Rows are points. Each copy is the shape, with its points in the same order, turned, moved and blurred by noise. Say if it was mirrored as well.

Shape:
[[ 7.3 -3.9]
 [ 2.9  0.3]
 [ 0.3  4.0]
 [ 2.3  3.4]
 [-2.2 -2.9]
 [-1.3 -1.3]]
Copy 1:
[[ 3.1 -7.5]
 [-0.2 -2.3]
 [-3.4  0.9]
 [-3.2 -1.0]
 [ 4.0  2.2]
 [ 2.2  1.6]]
Copy 1 is: mirrored
Copy 2 (6 x 2):
[[-2.2 -7.1]
 [ 1.6 -2.5]
 [ 5.1  0.4]
 [ 4.8 -1.9]
 [-2.0  2.2]
 [-0.2  1.6]]
Copy 2 is: only turned
Copy 3 (6 x 2):
[[-2.0 -6.7]
 [ 1.0 -1.6]
 [ 3.9  2.1]
 [ 3.9 -0.5]
 [-3.2  2.6]
 [-1.6  2.1]]
Copy 3 is: only turned
Copy 4:
[[ 1.7  8.7]
 [-1.4  3.9]
 [-5.1 -0.2]
 [-4.4  2.2]
 [ 2.2 -1.1]
 [ 0.4 -0.2]]
Copy 4 is: only turned

Shape:
[[ 6.3  2.3 -3.3]
 [ 3.3 -3.8  4.0]
 [-5.4 -0.6 -3.1]
 [ 4.1  0.6  2.5]
 [-1.6 -1.8 -0.6]
 [-0.9  0.7  3.5]]
Copy 1, 6 rows:
[[-4.3  5.2  0.5]
 [-3.3 -3.8  4.1]
 [ 3.3 -2.3 -5.3]
 [-1.8  0.4  4.0]
 [ 0.1 -2.5 -1.4]
 [ 2.5 -1.9  2.9]]
Copy 1 is: mirrored
Copy 2:
[[ 5.3 -3.7 -1.1]
 [ 0.3  2.6  6.1]
 [-4.7  3.2 -4.9]
 [ 3.6  1.0  1.8]
 [-2.1  2.1 -0.3]
 [ 0.9  5.7  0.5]]
Copy 2 is: only turned
Copy 3:
[[ 4.1  5.0 -2.9]
 [ 4.3  2.1  6.1]
 [-0.2 -5.9 -1.0]
 [ 1.7  3.9  3.1]
 [ 2.1 -2.7  1.6]
 [-1.3  0.1  4.2]]
Copy 3 is: only turned

Shape:
[[ 1.8  2.4  0.8 -4.6]
 [ 2.4  4.1  4.4  1.1]
 [-2.6 -2.7 -2.6 -1.5]
 [ 2.4 -1.2 -3.2  1.0]
 [-0.8  7.1  1.3 -4.1]
 [-2.6 -6.7 -2.5  0.6]
 [ 1.4 -1.7 -4.5  2.4]
 [-5.0  2.0  4.0 -0.8]]
Copy 1:
[[ 5.2 -1.6 -1.2  0.0]
 [ 2.8  2.5  3.9 -0.8]
 [-1.3 -2.0 -5.6 -2.3]
 [-2.2 -3.9 -0.6  0.0]
 [ 6.3  2.9 -1.8  2.4]
 [-4.8 -3.4 -5.2 -5.0]
 [-4.1 -3.5 -1.2  0.7]
 [ 2.1  5.1 -3.0 -3.4]]
Copy 1 is: only turned
Copy 2, 8 rows:
[[ 1.6  3.9  2.5 -0.3]
 [-3.3  1.6  0.1  3.6]
 [ 3.0 -2.1  0.7 -4.9]
 [ 1.7 -4.0  4.4 -0.8]
 [ 3.0  5.1 -0.7  2.9]
 [ 1.6 -5.0  1.7 -7.8]
 [ 2.7 -5.9  3.4 -1.6]
 [-0.4  2.5 -5.1 -2.0]]
Copy 2 is: only turned

Shape, 11 rows:
[[-4.1 -3.9  0.1  0.7  0.9  2.8]
 [ 0.2 -2.7 -5.5 -0.2  0.1  5.9]
 [-2.2 -5.7  2.0  1.5 -1.0  4.2]
 [-0.6  3.0  2.5  3.1  0.0 -1.8]
 [-5.2  3.6 -0.4  1.8  2.8  1.9]
 [-3.0 -1.3 -3.3 -0.1 -0.2  2.7]
 [-1.2 -1.4  1.3 -3.9 -2.8  0.8]
 [ 2.5  2.3 -3.0 -1.8  1.9 -5.9]
 [ 3.9  5.3  0.0 -1.5  0.4 -0.6]
 [ 3.2  6.2 -3.4 -3.2  7.4 -1.4]
 [ 3.6  8.8 -3.4 -2.2 -0.1 -0.3]]
Copy 1 (11 x 6):
[[-0.5  0.5 -0.7 -4.5  2.8 -2.8]
 [ 1.4 -1.3 -5.8 -4.7  3.2  2.4]
 [-2.0  0.4  0.9 -5.8  0.0 -0.8]
 [ 1.7 -0.1 -0.1  2.6 -3.9 -2.9]
 [ 5.5  1.7 -0.7  0.1  1.7 -3.4]
 [ 1.6 -1.2 -3.4 -2.7  3.1 -1.8]
 [-1.8 -3.5  1.4  0.1  2.6 -0.2]
 [-1.6 -0.9 -6.0  7.2  0.2 -2.3]
 [ 1.7 -1.4 -2.0  5.9 -1.4  2.5]
 [ 3.3  3.1 -5.8  8.5  3.3  2.6]
 [ 5.5 -3.4 -4.8  7.5 -0.3  2.6]]
Copy 1 is: only turned
Copy 2:
[[-2.6 -4.8  1.7 -5.6 -2.5 -0.9]
 [ 0.1 -3.5 -4.6 -6.9 -1.7 -4.3]
 [-4.6 -6.6  0.9 -4.2 -0.3 -2.3]
 [-1.1  0.7  1.7  0.3  1.6  2.4]
 [ 1.4 -0.9  2.6 -6.0  0.1  3.4]
 [-0.6 -1.4 -0.4 -6.3 -2.4 -2.0]
 [-1.5 -1.3  3.9 -2.3  0.3 -5.4]
 [ 3.9  2.8 -0.3  2.8 -3.6 -1.2]
 [ 4.0  1.9 -0.5  1.0  2.8 -1.9]
 [10.3  0.6 -0.9  0.0 -0.5  0.5]
 [ 6.3  5.5 -1.6 -1.2  3.3 -1.7]]
Copy 2 is: mirrored
Copy 3:
[[  3.8   4.3  -4.3  -2.6  -3.0  -0.5]
 [  0.1   5.1  -4.1   2.0  -5.2   4.3]
 [  5.3   3.4  -5.4  -0.4  -1.7  -1.8]
 [ -0.1  -2.7   1.0  -2.1  -1.3  -2.6]
 [ -0.7   0.8  -1.0  -5.1  -5.7  -0.4]
 [  0.9   3.5  -2.6  -1.0  -3.6   3.4]
 [  1.4  -0.3  -5.5  -2.4   1.9   2.6]
 [ -3.8   0.8   4.0  -0.5   3.8   3.1]
 [ -5.4  -2.9  -0.3   0.8   0.7   1.1]
 [-10.5   2.5   2.1  -1.8   0.2   0.6]
 [ -7.9  -3.9   0.6   0.7  -1.4   4.5]]
Copy 3 is: only turned
